Every row gives one point. The window is the flat piece filled in between its corners: a triangle in 3 columns, a solid with four corners in 4, and so on. A path goes straight from each point to the next, and from the last back to the first. After which points does the path pass through the window?

Window, 3 rows:
[[-0.66  1.98  0.93]
 [ 0.73 -0.97 -2.63]
 [-2.03 -1.80  0.64]]
Path:
(1): [ 1.31 -1.17 -2.22]
(2): [0.23 1.73 2.45]
(3): [-3.13  2.95  1.94]
(4): [-0.60  2.84 -0.19]
(5): [0.95 2.15 1.89]
(6): [2.07 2.68 1.95]
(7): [-1.52  0.10 -2.73]
(8): [-2.59 -1.12 -0.40]
(9): [ 0.22 -0.64  1.85]
(10): [ 1.53 -0.30 -1.39]
(11): [-1.29 -0.36 -1.86]
(12): [-1.67  1.83 -0.49]
(13): [-0.72  0.23  3.08]
(14): [1.38 0.59 1.23]
(15): [-0.96  1.19 -0.54]
(16): [-1.73 -0.03 -2.91]
Through the window after points: 8, 10, 14, 16

Window:
[[ 1.09  1.99  0.27  1.58 -0.60 -2.51]
 [-4.11 -0.86 -0.08 -0.72  2.22  2.30]
 [-0.48 -0.96 -0.33 -1.69  0.20  3.34]
 [ 2.85  0.96 -2.72 -1.91 -0.16 -1.37]
 [-1.64 -1.63  0.15  2.64  2.26  0.27]
 [ 1.37  0.22 -2.72 -0.84 -2.42 -1.34]]
Path:
(1): [-0.80  1.65 -1.80  0.82 -0.72  0.98]
(2): [ 1.91  1.85 -2.95 -1.33  0.07 -0.59]
(3): [ 3.07 -2.19 -0.70 -2.04 -0.47 -2.40]
(4): [-2.07 -4.17  1.15 -0.87  1.61  0.87]
(5): [-2.33  1.09 -0.59  0.97  0.94  2.72]
(6): [ 1.86  1.36 -2.82 -0.76  0.45 -0.75]
(7): [ 2.38 -0.60 -1.13 -3.05 -0.94 -1.44]
(8): [ 1.54 -1.95  0.42 -1.52 -0.30  0.18]
(9): [ 0.23  1.89 -2.75 -2.24 -0.73  1.51]
(10): [-0.77  0.62 -1.34  0.98  0.95  2.60]
(11): [-1.55 -2.61 -1.11 -1.31  1.30 -0.54]
(12): [ 0.35 -2.51  1.69 -2.25  1.75  0.80]
(13): [-2.31  2.11 -0.96  3.48  0.92  0.82]
(14): [ 0.19  1.28 -2.32 -0.29  0.01  1.27]
(15): [ 0.75 -0.82 -0.94 -2.07  1.08 -1.56]
(16): [ 1.20 -1.61  1.18 -1.91  0.61  0.73]
Through the window after points: 2, 6, 14, 16

Window, 8 rows:
[[-0.36 -0.36 -3.21  1.87 -3.05  2.17  1.68  1.77]
 [ 2.62 -1.07  1.35 -1.40  1.27  1.34  1.54  0.18]
 [ 2.07  0.37 -2.50  0.40 -3.02  1.00 -0.41  0.52]
 [ 2.01  1.65  1.36 -0.19  3.11 -0.86  0.42 -0.03]
 [ 0.40 -2.77 -3.53 -1.28  5.24 -0.01 -0.68 -0.18]
 [ 0.92 -0.12  3.92 -2.11  1.09  3.43 -1.57  1.77]
 [-0.47  0.75 -3.08 -1.19 -2.34  2.39  1.58 -0.07]
 [ 0.92  0.36  3.86  0.57  0.48  0.92  0.88 -3.82]]
Path:
(1): [ 1.16  0.74 -0.42  0.23 -0.46  2.83  0.37 -0.36]
(2): [-0.43 -1.57  1.10 -0.45  0.00 -1.41 -0.40  1.94]
(3): [-0.42 -0.08  0.13 -1.28 -0.99  0.35  0.85  0.36]
(4): [ 3.35 -0.67 -0.90  0.43  0.22  4.56  0.63 -1.94]
(5): [ 3.74 -0.94  1.28 -0.32  2.26  4.19  2.01  0.11]
(6): [ 0.63  0.23  1.83 -1.15  1.68  0.08  0.13  0.05]
(7): [-2.32 -2.49 -1.49 -1.47  1.96 -1.22  0.54  1.68]
(8): [ 2.93 -0.94 -2.41 -0.31  3.30  1.74 -0.67 -1.55]
(9): [ 1.98 -0.47 -0.38 -0.93  2.50  1.50 -0.26 -1.63]
(10): [ 0.47 -0.85  1.54 -1.78  1.74  0.76  0.22  0.09]
(11): [-0.24 -0.88  0.16 -0.15 -0.60 -0.20  0.60  0.78]
(12): [ 3.39  0.79  0.05  0.25  1.03  2.97 -0.49 -0.57]
(13): [ 1.66  0.35 -2.11  2.69 -0.59  4.31 -0.21 -1.61]
(14): [-0.32  0.13 -1.04 -2.27 -1.19  1.23  1.04  1.18]
(15): [-0.42 -1.94 -2.09 -2.03  1.41 -0.57  0.54  1.08]
(16): [ 1.43 -0.45 -0.69 -0.16  2.10  1.97 -0.02 -0.83]
Through the window after points: 7, 13, 15

Window, 9 rows:
[[ 0.18 -0.86  1.57 -0.58 -0.11  0.83  0.00  4.10 -2.04]
 [-1.10  0.39 -1.49 -1.92  2.31  0.16  1.37 -2.20  3.40]
 [ 1.05 -0.56 -4.73  1.38 -2.07 -2.96  0.81 -2.01  0.91]
 [-0.08 -3.38 -1.85 -0.05 -0.95 -3.70 -1.85 -1.49  1.08]
 [ 0.95  4.32  2.07  2.11 -0.77 -1.78  1.10  1.23 -1.66]
 [ 0.15 -0.02  2.22  0.93 -3.10  2.08 -1.37  3.66  0.77]
 [-0.09  3.61 -0.47  0.70 -0.05  0.64 -2.59 -0.30 -1.77]
 [-2.14 -2.92 -0.08  2.36 -0.14  0.55  3.69 -1.18  1.72]
 [ 2.35 -2.83 -1.37  0.54  0.77 -0.06 -1.12 -1.56  1.51]]
Path:
(1): [-0.67  2.06 -0.19 -1.49 -1.47  1.31  1.17 -0.99 -3.41]
(2): [ 0.16  0.66  0.54  1.94  0.48 -0.43 -2.88  1.12  1.39]
(3): [-0.42 -1.18  0.02  1.23  0.30 -1.10 -1.89  2.09  0.50]
(4): [ 0.47  0.53  0.76  0.13 -3.39  1.61 -0.02  0.15  0.54]
(5): [ 0.33  0.36 -1.90 -1.17  0.08 -0.23  0.22 -2.49  0.40]
(6): [-0.25 -0.79 -1.84  0.69  0.38 -1.31  0.67 -0.58  2.55]
(7): [ 0.46 -0.73 -1.02  2.92  2.00 -2.34 -0.18 -0.74  1.67]
(8): [-0.20 -0.14 -1.18 -2.91 -1.37  0.82  0.77 -1.73 -0.68]
Through the window after points: 3, 5
